Each wall is flat, endless, passes through zero and stands at right angles to its row. A trip goes straight from one point to another. List the walls that it crosses, first one first.
(in the rows, 128 means zero)

Walls:
(1): [ 66 178]
(2): [136 182]
(3): [114 121]
(4): [132 117]
Trips:
[117 158] to [162 117] => 1, 4, 2
[127 104] to [139 145] => 3, 2, 4, 1
[152 132] to [78 96] => 2, 3, 1

Walls:
(1): [103 186 180 125 160  66  90  48]
(2): [158 112 138 157 121  98  91 155]
(3): [184 180 165 107 157  82 100 155]
(4): [ 71 117 168 110 167 124 174 162]
Trips:
[ 82 141 123  94  97  92 180 123] to [112  95 142  84 167 145 103  84] => none
[ 53 140 100 101 109  85 135 141] to [ 90 135  94 136 159 108  91 100] => 4
[188 121 151 154 141 126 187 145] to [193 137 120 111 151  58  92 117] => 4, 1
[209  80 200 147 121 109 180 165] to [165 103 121 153 123 181 113 148] => 4, 3

Walls:
(1): [130 149  89 136 102 104 131 163 107 143 157 139 174 112 117 147 106 171]
(2): [135  92 131 129 112 144 157 147 143  90 148  97 157 150 106 130 195 152]
(3): [ 96  61  98 154 120 116 148 135 124  74 162 127 120  84 176 101 173 129]
(4): [170 119 119  90 102 136 138 120 141 108 137  63 145 110 178  91  69 155]
(5): [ 97 146  94 167 149 141  95 180 222 173 114 175 149 100  65  95 117 100]
Trips:
[101  90  74 125 182 114 133  54  98 169  95 135 123  54 151 190 151 110] to [234 161 122 143 140 182 118  92 122 128  81 100 172 112 161 137 142 127] => 4, 3, 2
[143 123 143 110 132 149 158 114 171  96 150 134  47 114  82  61  98 127] to [201  66 187 133 113 185 231  95 137 173  55  74  63  91 127 130 114  42] => 3, 5
[ 70 135  97  90  98 164 157 136  87 105 155  68 188 121 145 121 107 155] to [ 33 153 168 152 102 104 107 172 124  92 147 115 171 121 136 160 198 186] => 4
[178 133  90 204  53 149 144 128 117 141  93 156 189 187 161 153 134 158] to [ 97  83 146 148  97 173 112  67 111 111 127 196 105 160  95 149 139 155] => 4, 3, 1
[163 121 187 150  89 127 134  78 171 170 129 127 115 150 125 119 142  62] to [145 173 218 126 135  88 116 128 175 178  84  75  63 176 125 175  85 105] => 5
[ 86 119 139 174 192  69 167  69 138 122 135 181  88 137 141 178 175  86] to [111  94 174 125 143 168 166 131 146 141 131 189 186 142 106 112 182 107] => 5, 2
[130 186 143 112 113 125 185 117 109  58 194  95  69 174 108  63 158 131] to [129 153 124  85 128 141 174 151 105 107 157  91 120  96 165 142 148 125] => 1

Walls:
(1): [113 167 157 132 119  80  89 127  79 114 128 119 116 183 139 143 196  94
  91 172 100 127 152  74 109 129 237 154  93 136 137 121 156 155 158 141
 137 105 195 125 127 134 172 145  95 116 120 124]
(2): [138 150  23  63 102 128 104 144  83 118 148 109 125 151  73 160 121 130
 116 114 133 163 112 155  73 189  91 137  91 124 100 138 105 132  65 110
 106  38 112  73  67 141 140 174 156 143 111 181]
(3): [131 158 127 183 151 109 123  86  33 145  84 168 178 125 119 205 189 128
 152 116 181 138  93 121 103 121  98 113 155 152 148 118 148 110 141 135
  77 161 110  56 163 156 141 115 115 115 115 118]
(4): [174 183  74 220  92 111 127 104 154 114 158 198 121 164  98 178 126 122
 164 138 176 106 120 142 188 150 149 135 150 166 175 150  94  99 126 159
 103 159 151 118 121 148 122 118 100 152 100 151]
(5): [131 172 145  47 127 129  80  94 138 135 150  74 126 171 106 164  85 124
 189  80 127  96 115 123 166 110 149 166 123 109 125 149 123 103 106 104
 134 178 161 168 107 200 197 101  86  86 160 182]
Trips:
[113 101  88 123 137  85 138 201 138 114  88 121  66 105 131 119 106 106
 167 121 177 132  82  95 107  95 114 119 131 156 106 188 162 104 104 106
 166 177 171 103 123  78  79  76 128  71 140  93] to [106 137 105  86 167  95 143 152 137 122 119  93 151 110  85 138 121 167
 166 149 163 145 167 127 143 140 134  73 104 127 113 100  36 120 114 119
 181 123 159 126 107 179 219 135 117 109 119 102] => 5, 2, 1
[123 116 124 111 173 129 168  70 130  68 138 164 133  61 115 138 148  65
 107 145 151  96  96 104  95 171 147  97 162 139 160 159 183  94 155 157
 126 133 148  67 129 170  72 159  75 132  95 149] to [105 166 107 107 126 132 152 166  91  89 106  56 165  82  88 143  63 147
 126  92  95 109 159 122 154 145 123  66 163 165 120 132 138 135 101 162
 144 140 204  99  84  93 116 122 126 115 185  99] => 2, 1, 4, 5, 3
[115 120 180 101 220 133 136 126 101 178 105 139 129 148 161 117  81  95
 113 103 131 157 124  30 126 125 150 167 139 160 156 144 134 131 181 109
 165 164  69  92 161 129 142  88 118 110 166  57] to [124 116  43  78  90 121  95 105 145  97 196 101 126 156 169 149 141  91
 143 116 111  98  70 125 183 119 148 179 114 169 110  55 143  86 168  88
 160 222 146 146 145 139 201 142 140 128  93 119] => 4, 3
[137 141 154 146 116 169 141 128 141 151 120 126 123 213 189 119 115 171
  61 100 124  97  90 113 120  71 121 148 144 154 120 170 134 167 137 116
 116 112  87 117 119  99 131 184 137  74 153  83] to [109  79  90 136 135 114 100  92  54  81 112 249 210 110 140 114 115  77
  93  80  80 139 153 158 127 203 155 107  83  95  77 159 152 168 127 148
 129 122 139 122 118 103 165 138  81 155 116 128] => 3, 2
[134 139 130  61 107 117 108  73 158 124 152 141 172 163 115 159  78 180
  99 209 139 111 114 143  85 100 141 172  78 155 182  97  54  67 108 117
 107  80 164 147 137  76 142 110  49  78 141 101] to [113 115 114 198 132  96 114 131  90 148 180 159 171 166 129 103 158  43
  89 204 142 155  96 127  82 134 162 118 234 130 158 143 140 123 165 187
 145  90 115 184  87  96 104 158 142 105 136 153] => 5, 3, 2

Walls:
(1): [ 89  74 143 191  86 109 148 152 129  96 118 108 156 136  99 124 116 125
 145 115 152 125 110  52 149 183 119 151 184 142 126 133 180 147 144 105
 111 125 161 153 139  96 104 138 174 129  96 123]
(2): [126 160 100 136  98 127 106  65  90 112 165  82 177 102 121  90 102 110
 162 151 100 157 100 164 178 108 120 108 134 119  83 168 114 166 139 151
 159 138 135 141 179 170 168 161  79 102  40 152]
(3): [163 167 168 157 104 181 134  97 172 149  73 154 155 142 140 126  99 124
 149 139 143 127  93 164  63 162 176 145 143 157 120 137 120 139 158 151
 108 131 160 137 154 144 158  80 110 158  87  72]
(4): [139  81 110 118  83 173 110 113 132 192  91 176 150  78 148 196 123 161
 122 131 156 109  80 115  79 122  88 158  99 183 142 139 178 159 100  61
 146 110 107 120 154 100 115  67 155 131 152 161]
(5): [110  79 160 122 107 153 116 132 171 101 120 132 124 158 114 107 157 146
 162 166  84 137  83 117  87 130 114 131 131 147 168 131 142 149  58 178
 116 142 102 100 138 119 157 104 122 175  88  81]
(6): [120 111 143  97 173  92  75 129 184 127 199 133  36 193 151 148 124  90
 161 106 119 146 165 134 126 167  88  99  83 142 163 158 137 134  79  82
 129 183 119  70  93 145 140  90 149 137 126 119]
(7): [173 149 119 134 134 164  69 140 150  78 135 143 114 103 111  92 155 112
  92  82 145  67 159  90 105 136 174 148 122 108  93  89 167 113 146 140
 137  93  72 114  98 146  99 151 171 125 156  89]
(8): [151 158 110 142 169 150 124 117 118 111 125 141 152 109 114  85 182 140
  75 110 147 124  95 126 103  62 140 148 139 223 169 127 185 181   7 109
 111  58  72 166 117  93 141 137  92  82 138 123]
Trips:
[133 139 151 182 131  96  92 114 138 157 112  94  96 101 172 164  99 115
 165 129 173 146 146 172 126  63 129 154 161  93 118 119 122 112 116  24
 139  53 169 100  79 117 130  93 136  87 134 128] to [ 84 154 160 166  54  83 126 109 158 100 136 124 103 202 130  95 131 126
 146  84 184 143 130 194  64 192 152 120 153  69 108 140 115 186 105 112
 118  61  90 149 148 138 116 153 129  91 128  88] => 3, 1, 7, 4, 2, 5
[ 87 134 123 139 150 154 117 149 157 122 166 126 142 132 132 171 109 101
 109 125 134 109 144  84 149 182 175 125  85 130 148  83 110  82  91 145
 130 130 175  98 180 161 103 163 163  53 165 120] to [125  88  69 111 149  95 161 173  97  92 144 131  77 105 207 152 157 115
 116  94 120  74  65 115 110  76 134 152 129 104 131 135 174  87 152 132
 178 135 121 127  84 190 138 117  46 158 145 121] => 1, 8, 4
[149 112 131 124  97 110  90 122 137 157 127 164 156  93 111 117  99 153
 129 136 135  97 134 180  68 173  87 149 110 151 152  96  96 101 168 145
 132 104 107 129 119 184 160 136 125 110 107 113] to [118 122  95 129 112 143 162 101 133 116 167  63 173 144 161 219 115 145
 191 160 170  72 126 159 120 103 142  98 137 124 138  86 104 143  95 121
 139 175 127 178 122 131 140  74  88 106 104 140] => 7
[150 101 160 165 133 117 128 116  97 109 177 128 139 136  64 132 122  77
 100 105 162  97 163 116 128  95  91 113 196 146 147 199 151  79 133 112
 167 125 154 151 169 128 198 148 108  77 121 155] to [124 121 150 141 123 228 161 113 139 161 103 149 126 113 144 156 108 107
  67 224  80 117 174 155 138 104 147 139 155 143 121 134  95 142  89 168
 147 147 150 102 161 125  92 102 104 195 146  71] => 3, 5, 1, 4, 8, 2
[158 107 126 201  88 123 133 140 108 136 158  92 134 198 120 191 143 165
 125 162 139 129 102 101 150 126 156 122  61 140  80 134 104  83 156  63
 131  87 179 135 146  71 109 138 126 120 187 137] to [179 140  19 147 111 140 149  96 111  98 113  96  72 168  73 152 120 129
  78 204 118  91 152 195  47 203 117 180 163 134  96  93 119 122 132  80
 114 180 115 171 164 100 120  86 137  94 110 129] => 3, 7

Walls:
(1): [226 139 140 184 128  98  70  61 150  93 106  92  45  49 131 117 144 202
 133 105 132 175 140 165 134 125 160 149 166  82 111 114 101 123 164 114
  85  84  53 124 134 119 128 114 158 182 130  92]
(2): [157 131 111 130 118 158 165 157 155  85 109 114 165 118 163 135 109  72
 155 121 137 123 132 226 117 148 155 126 114 154 109 129  79  99 139 122
 167 180 144 114  71 141 235 128  97  88  55 145]
(3): [108  71 129 150 141 102  77 147 108 120 116 152 190 130 127  93 114  70
 143 121 150 139 149  77  85 140 156  74 111 162 111  93 186 127 118 136
 216  93  83 159 141 181 195 104 176 164 100 106]
(4): [ 76 158 135 138  90  97 166  89 174 102 178 119 165  95 119  95 160 133
 194 104 139 107  94 134 193 159 140 116 103 115 126  96 130 141 136 132
 141 133  89 112 137 132 138 154  43 137 171 115]
(5): [ 68 147 108 134 177 117 135 125 172 169 107 142 172 120 110 170 162  75
  90 135 159  70 163 131 177 120  85 145 140 148 220 136 131  84 144 144
 116  51 153 155  70 165 179 122  95 169 177 141]
(6): [ 76  98  81 148 117 112 146  94 156  87 105 156 127  78 141 142  85 135
 101 128 184 135 149 167 154  91 132 146 117 232 128  93 102 115 108 101
 121 141 215  52 143 117 158 190  59  62 106 170]
(7): [116 145 113 169 106 131 129 114 124 110 146 162 123 110 109 103 120  95
  85 146 138 168 121 175 151 114 178 119 157  70 143 174 100 117 169 117
 122 114 144 189 163 137 126 137 118  76 111 134]
(8): [139 153 141 151  61  97 157 122 158 108 165 159 142 137 188 163 157  99
 105 133  99 210  81 143 150 160 167 144 127  42 149 147  94  88  93 157
 174 172  52 119 186 107 154 132 146 119 107 144]
(9): [146  47 127 133 109 200 115 117 136 143 129  94  81 101 144 103 166  81
 148  90 125 188 130 119 138 142  53 151 122 173 110 133 103 114 129 123
 168  79 115 103 124 106 164 156  97  87 117 206]
(10): [127 112 130 115 118  99 144 101  95 105 132 171  82 108  93 146 104  87
  90 132 126 147 110  96 127  78 103 144 143 177  76 134 148  96 106  86
  95 134  85  94 110  83 151 121 113 246 129 136]
Trips:
[ 52 121 107 122  86  84 132 130 112  95 127 212 183 106 117  95 118 161
 157 132 177 135 129 209 181 131 125 124  79 168 132  93 163 127 106 157
 171 166 163 104 134 145  96 176  93 121  71  72] to [115 196 123 166 159 131 152 120  94  90 145 163 194 157 156 138 113 166
 125 127 171 122 176 112 168 143 176  75 143  63 169  79 146 117  93 153
 202 115 124 127 155 125 101 104  88 120 111 166] => 5, 2
[131 119 182 140 146 168 115 110 135  97 146 108 139  93 130 154 178 184
 130 177 155 108 145 112  84 108  91  94 122 114  69 150 152 124 107 100
 112 111  60 139 112 142 156 156 115  85  81 173] to [ 46 132  74 107 165 203  73 129 130 162 167 110 119 140 101  90 151 107
 143 175 129 171 126 170  57 105 102 101 141 138 165  93 169 117 125 111
 171 142 165 102 137 125 149 143 131  61  69  59] => 10, 6, 1, 7
[130 105 125 178  77  89  72 125 117  88  92  93 178 105 192 144  71 148
 103  41  97 146 166 106 148 152 105 131 129 144  79 117 111 151 149 162
 138 153 158 175 175 105 109 126 142 105  67 124] to [126  69  98 110  75  61  97  83 109 164 133 107 172 207 116 122 150 105
 115 119 180 131  79 132 105 139  81  76  85 132 182 172 128  79 176 144
 138 187 159 134 102 153 112 114 137 128 126 135] => 1, 5, 6, 9
[ 26 132 128  99 115 120 122 126 137 121 127 160 140 152  89  89 138 141
 239 132 147 149 118  71 187 102 101 116 133 147  58 153  91  83 145  97
 164 174 104  77 112 123 172 149 163 108 143  75] to [107 150 135 180 145 104 127 110 103 103 153 101 153 100 131 145 145  65
 150 116 124 118 158 163 132 166 161 108  69 127 139 136 116  98 171 143
 166  85 182 122 117  90 147  61 146 117 110 122] => 8, 5, 10, 7
